Each row is a point. Examples show where two turns around zero, p and q, send a point. Write where each new point lands after one turn and then the other. Backwards means that the second turn is done in reverse. Each puzzle has new turns, and all numbers are rounded.
(in the rows, 128 means zero)

Turn p:
[ 89 158 117] -> [152 166 106]
[124 131 104] -> [138 123 106]
[135 126 157] -> [118 133 156]
[185 114 139] -> [122  79 162]
[151 116 140] -> [117 109 147]
[ 84 124 110] -> [122 157  91]
Turn q:
[127  79 128] -> [139 112 173]
[123 149 117] -> [127 124 104]
[111 154 142] -> [100 133 109]
[159  80 156] -> [143 152 185]
[126 137 125] -> [126 128 118]
[122 169 101] -> [132 120  79]
Where do these land?
p, then q backwards: [131 153 155] -> [152 103 140]
q, then p: [138 125  77] -> [117  77 129]
q, then p: [126 106 160] -> [125 160 150]
q, then p: [153 130 165] -> [161 154 145]
p, then q: [100 134  83] -> [170 109 102]
p, then q: [120 120 128] -> [124 120 121]

Turn p:
[115 138  93 143] -> [110 156 135 105]
[140 172 127 120] -> [148 115 150  95]
[140  81 122 146] -> [129 159 106 164]
[123 137  90 124] -> [119 149 120  96]
[127 115 160 151] -> [127 123 145 166]
[123 124 177  85] -> [135  67 112 144]
Turn q:
[114 158 110 137] -> [135 140  93 118]
[113 142 155 133] -> [136 149 124 154]
[179 142  94 117] -> [104 136 136  70]
[134 120 113  99] -> [ 98 113 128 121]
[ 92 136 156 152] -> [159 140 115 166]
[136  70 141 130] -> [135  91 173 141]
Where do these land?
p, then q: [147  91 135 151] -> [162 149 118 103]
q, then p: [127 204 137 102] -> [102 131 160  59]
p, then q: [117  72 144 127] -> [174 111 101 108]
p, then q: [113 133 124 156] -> [135 147 119 152]
q, then p backwards: [133 121 137 120] -> [120 131 134 139]
q, then p: [134 136  82 106] -> [ 99 123  89 110]
q, then p: [125 139 137 134] -> [135 132 139 119]

Turn p:
[129 152 141 123 110 175] -> [126 128 130 185 136 131]
[ 97 122 107 116 144 116] -> [162 143 128 110 112 125]
[124  74 123 100 111 103] -> [131 161 146  87 158 101]
[ 98 114 143 123  98 104] -> [117 177 128 114 131 135]
[104 145 141 103 112 102] -> [120 168 108 127 109 115]
[128 142  97 148  98 179] -> [134 119 177 176 122 144]
[121 121 138 144 176 129] -> [153 103 100 112 134 149]
[152 155 124 153 142 129] -> [113  91 123 135 109 139]
[199 125 140 143 161 115] -> [ 95  62 111 106 144 114]
Turn q:
[133 128 102 145 149 117] -> [141 130 102 115 129 151]
[ 92 162 111 108 151 142] -> [171 159 114 140 125 102]
[127 136 126 109 149 150] -> [145 137 125 153 109 125]
[135 142 101 158 121 141] -> [128 152 118 129 153 156]
[147  88  64  97 127 122] -> [ 99 112  54 149 122 130]
[127 153 137 115 107 127] -> [134 125 143 141 151 110]
[111  93 139 166  88 115] -> [ 78 137 141  84 141 128]
[148 120 208 119 116  97] -> [118  72 193 112 116 114]
[132 130 163 134 144 142] -> [136 128 161 130 106 136]
Where do these land?
p, then q: [152 118 160  84 100 141] -> [174 126 113  81 128 133]
p, then q: [126 128 153 132 140  56] -> [135 137  87 157 144  73]
q, then p: [107 131 150 147 125 110] -> [124 140 103 129 137 100]
q, then p backwards: [135  92 112 133 137 150] -> [119 160 147 144 117 109]
q, then p: [132 156  98 139 159 200] -> [ 99  84 142 182  95 160]
q, then p: [101 133 104 126 129 112] -> [133 118 131 115 104 101]
q, then p: [143 138 119 135 106 127] -> [150 115 116 125 130 141]

Turn p:
[101 130 158 140 100  98] -> [140  90 166 116 130 145]
[100  77 142 126 122 146] -> [107 117 151 109 157  87]
[114 142 136 101 121 140] -> [141 121 130 155 149 124]
[102 135  87 139 101 162] -> [133 165 167 155 116 103]
[168 123 167 157 171 118] -> [ 82 104  87 105 113 156]
[161 135 139 116 130 101] -> [140 125 103 111 135 160]
[116 139 134 160 143  85] -> [136  96 131 108  86 140]
[120 145  82 121 140 144] -> [145 158 119 153 106 105]
[169 125 106  92 124 157] -> [130 176  98 139 159 130]
Turn q:
[135 135 110  81 162 108] -> [122 117 147 143 138  70]
[115 157 132 157 125 154] -> [141 144 116 145 152 162]
[145  86 120 109 121 108] -> [123 106 135 105  92 105]
[116 108 116 166  73 177] -> [174 136  85 105 107 178]
[157  97 141 115 170 138] -> [102  75 118 140 124 112]
[109 146 146 116 111 133] -> [122 156 114 116 145 126]
[149 172 137 154 129  91] -> [116 139 182 128 155 152]
[ 98 123 123 127 131 114] -> [123 152 127 141 111 119]
Where do these land?
p, then q: [126 132 203 105 101 139] -> [ 98  95  84 180 106 133]
q, then p: [ 83 138 132 134 124 141] -> [135 146 131 154  94 140]
q, then p backwards: [130 119 197 113  95 102] -> [172  73 141 168 134 135]
p, then q backwards: [124 124  78 126 119 119] -> [103 130  97 116 100 115]
q, then p: [136 130 117 105 155 138] -> [128 119 123  94 111 125]
q, then p: [156 134  89 151 127 139] -> [ 90 143 114 107 148 144]
p, then q: [130 100 102 143 159 141] -> [136 167 154 119 122 107]
q, then p: [139 146 106 147 145 106] -> [ 93 107 132 123 132 147]

Turn p:
[150 141 125 115 161  70 120 106] -> [157  77  96 138 133 124 159 110]
[133 129 176 124 136 143 156  77] -> [152 133 160 144  83 129 169 147]
[131 153 131 142 153 123 132 153] -> [126  94 142 139 142 120 108 133]
[123  95 121 137 114 128 173 167] -> [ 97 155 118 166 118 102  97 122]
[128 126 113  96 120 139  98 135] -> [138 138 103  96 135 140 114 139]
[140 141 161 147 117 136 136 126] -> [145 131 165 139 118 128 124 119]
[ 84 127 165 141  91 138 121 132] -> [139 177 165 128 155 111 136 138]
[176 114  68 133 106 146 112 104] -> [100 130 101  98 102 181 123  86]
[ 92  89 126 122 151 125  97 160] -> [110 135 108  95 150  76 120 143]
[123 164  94 122 131 131 135 119] -> [116 111 121 136 145 168 130 142]
Turn q:
[ 95  71 161 132 117 118 167 138] -> [141 142 157 141  63 134 111 165]
[110 171 131 120 141  90 147 139] -> [124 148 113 117 153 106 146 174]
[134 113 158 119 115 147 151 117] -> [137 153 146 124 104 119 105 115]
[136 152 129 136  97  95 131 168] -> [147 100 112 125 136  83 128 157]
[142 118 110 105 153 172  85 122] -> [ 87 109 132 110 137 158 124  80]
[181 123 108 142 160 142  86 116] -> [112 105 128 133 142 135 169  66]
[115 136 109 134 117 123 165 134] -> [160 136 113 113 126 136 126 152]
[117 129 124 118 105  94 135 115] -> [131 139  98 149 121 118 120 149]
[122 140 123 146 147 171  86 104] -> [112 120 153 138 169 162 123  94]
Where do these land?
p, then q: [178 168 133 134 106 148 109 160] -> [ 90 117 148 148 135 124 109  68]
q, then p: [112 133 107 119 137 148 124 117] -> [118 126 131 107 121 137 124 155]
q, then p: [126 115 129 160 138 146 126 122] -> [134 132 154 127  98 124 129 127]
p, then q: [ 94 117 152 129 114 154 151 124] -> [138 125 144 118 153  93 127 159]
q, then p: [153 125 136 114  97 117  90 134] -> [111 133 112 119 146 112 166 100]
q, then p: [ 98 136 145 135 164 146 125 136] -> [145 130 151 131 125 104 115 166]
q, then p: [157 110 130 101 123 126 131 141] -> [136 153 105 134 140 142 148 119]
q, then p: [152 123 108 111 128  31 152  70] -> [ 68 106 129 189 171 188 113  94]
q, then p: [ 82 125 114 150 144 134 144 149] -> [131 137 138 121 107 111  78 146]

Turn p:
[152 119 166 164  97 110 165 120 157] -> [154 127 123  98 155 125 165 144 183]
[ 99 142 141 103 142 108 141 115 148] -> [101 101  97 128 133 149 138 117 131]
[114 117 151 109 134 139 127 155 174] -> [140  97  84 120 136  99 128 113 124]
[149 125 124 135 137 137 141 121 182] -> [129 106 116  84 124 105 149 145 125]
[168 138 117 119 142 163  71 132 103] -> [138 137 162 166  92  93 131 143  88]
[109 151 128 108 139 140 170 127  84] -> [109 159 118 146 163 166 132 125  99]
[138 131 146 133 157  95 151 157  97] -> [126 111 158 146 182 141 128 120 127]
[125 104 101  97 101 127 145 159  96] -> [152 158 138 123 137 145 111  77 107]
[101 156 111  89 131 127 116 100 123] -> [ 89 131 110 143  97 152 134 114 108]
[105  94 119 154 126 119 108 103 109] -> [140 128 138 132 105 154  88 146 151]
[147 132 105 198 103 141  74 121 136] -> [128 153 164 122  87  78 104 166 167]
Turn q:
[177 145 117 163 126 197 171 126 105] -> [126 182 127  97 163 171 170 136 176]
[117 153  99 146 167 134 151 146 152] -> [159 113 143 103 162 160 103 138 130]
[121 141 155  97 124 107 128 140 139] -> [116 105 113 124 108 134 121 104 103]
[150 117 150 142 114 108 144 126 141] -> [100 134 132 150 120 147 115 113 141]
[120  73 152 125 120 178  69  95  96] -> [100 143  87 150 136  57 169 170 139]
[130 111 158 104  83 117 130 159 134] -> [100 127 103 126  70 133 118 120 128]
[ 80 109 133 138 144 136 139 118 117] -> [116 131 134 104 149  90 102 139 124]
[ 99 144  95 116 176 126 163 104 134] -> [159 103 156  94 173 115 113 105 132]
[155 103 132 107 135 129 149 151 112] -> [102 107 139 110 109 139 148 131 153]
[164 148 121 120 121 122  96 130 146] -> [150 118 114 162 118 153 151 126 122]
[108 137 100 143 107 106 128 118 139] -> [158 145 145 141 118 120 100 121 123]
[115 154 125 134 118  75  70 122 120] -> [148 126 144 175 109 116 127 131  66]
Where do these land?
q, then p: [122 119 104 109 151 121 133 122 114] -> [152 101 128 127 138 142 142 121 134]
q, then p: [124 105 105 110 114 130 140 102  90] -> [117 107 119 119 141 146 165 110 159]
p, then q: [124 108 131 125 143 137 133  89 177] -> [141 113 127 108  79 119 133 137 165]
p, then q backwards: [163 171 108 146 112 134  94 180 128] -> [100  97 126 130 114 104 130  72  80]
p, then q: [115 142 118 139  96 106 100 160 125] -> [137 132 119 169 143 118 101 104 108]
p, then q: [106 159 107 129 124 122 154 131 109] -> [147 130 117 104 157 113 123 127  99]
p, then q: [155 123 157 136 111 134 146 139 163] -> [128  94 152 127 123 150 124 101 154]
p, then q: [159 106 168 138 164  93 130 116 166] -> [ 86  88 130 125 113 128 111 143 185]
p, then q: [ 86  85 120 115 152 153 153 119 103] -> [154 133 118 124 134 123 185 175 129]
p, then q backwards: [157 175 141 185 103 129  84 155 117] -> [126  61 104 155 111 122 120  79  92]
q, then p backwards: [ 96 115 148  77 139 150 141  96 115] -> [132 144 122 120 121 126 133 170 191]

Turn p:
[ 72 213 122 142 153 111 128 144 134] -> [139 130  81 175 112 151  72 101  76]
[140 152 149 114 138 143 124 133 117] -> [139 104 116 132 132 155 121 137 137]
[100 132 148 142 124 108 170 116 120] -> [101 147 104 134 109 145 142  93 128]
[125 104 121 141 120 156 143 117 138] -> [124 151 135 102 129 118 120 121 154]
[142 107 135 137 124  85 112  88 127] -> [ 91 127 135 146 161 108 163 127 122]
[143 141 139 135 116 149 127 137 133] -> [131 126 142 121 131 152 112 135 137]
[134 111 139 100 108 146 116 137 139] -> [145 123 152 136 118 126 134 144 159]
[143 108 129 128 114 146 105 152 110] -> [155 112 162 110 134 130 137 128 133]
[137 103 144 117 144 123 105 105 113] -> [132 112 122 132 159 114 158 129 144]
[127 113  31 131 118 111 172 125 135] -> [ 91 144 129  84  79  62 109 137  92]
[145 125 150 122 150 130 106 153 140] -> [160 130 129 136 145 146 140 155 124]
Turn q:
[140 104 109 162 145 138 146 143 136] -> [160 122 142 150 100 132 105 133 137]
[113 112 114 115 105 132 133 146 129] -> [134 106 117 150 136 131 136 120 108]
[120 128 143 121 141 110 117 146 136] -> [121 139 119 130 141 147 118 109 138]
[113 145 126 105 124  98 154 138  93] -> [134 126  94 109 142 163 145 149 113]
[139 193 102 154 112 122 101 147 156] -> [159 152  93 106 147  71 101 109 129]
[108 138 146 120 117 149 117 135 152] -> [122 140 128 145 144 110 150 103 134]
[113 126 101  77 134 118 138 128 115] -> [131 122 132 116 151 158 140 129  81]
[114 126 151 130 151 155 118 132 110] -> [111 160 138 154 129 135 136 143 135]
[153 101 106 150 136 113 116 150 112] -> [130 114 120 140 108 138  78 139 123]
[120 103 128 154 124 112 122  66 153] -> [123  89 175 108 140 113 125 134 167]
[151 115 108 145 118 138 126 146 102] -> [130 119 114 145 102 120 105 149 111]
[152 143 202 103 129 151 148  59 144] -> [ 81 147 166  84  97 117 196 118 161]
Where do these land?
p, then q backwards: [147 148 130 111 133  96  78 121 117] -> [ 90  97  97 123  98 143 122 123 115]
q, then p backwards: [132 103 120  95 148 104 102 112  94] -> [173 166 125 160 113 121 137 124 131]
p, then q: [132 127 136 113 149 117 105  99  97] -> [149 109 158 133 120 160 109 136 132]
p, then q: [124 140 127 174  99 167 142 133 135] -> [ 87 160 146 121 153 101 145 115 123]
q, then p: [116 108 110  88 123  97 101 135  96] -> [177 112 108 106 138 103 128  97 134]
p, then q: [127 100 153 140 100 144 161 131 169] -> [142 158 113 117 141  95 167  96 139]
q, then p backwards: [148 144 134 142 110 140 179 139 138] -> [105 104 129  92 144 128 148 158 113]
p, then q: [120 153 102 116 134 129 118 103 139] -> [125 117 123 135 154 130  90 131 135]
p, then q: [118 106 130 180 127 125 175 151 160] -> [129 168 104  97 150  99 172 139 104]
p, then q: [140 117 114 117 157 146 111 149 129] -> [122 132 115 118 102 144 106 113 105]
p, then q: [104 162 152 131 129 142 136 135 133] -> [126 131 146 137 125  83 117 136 123]
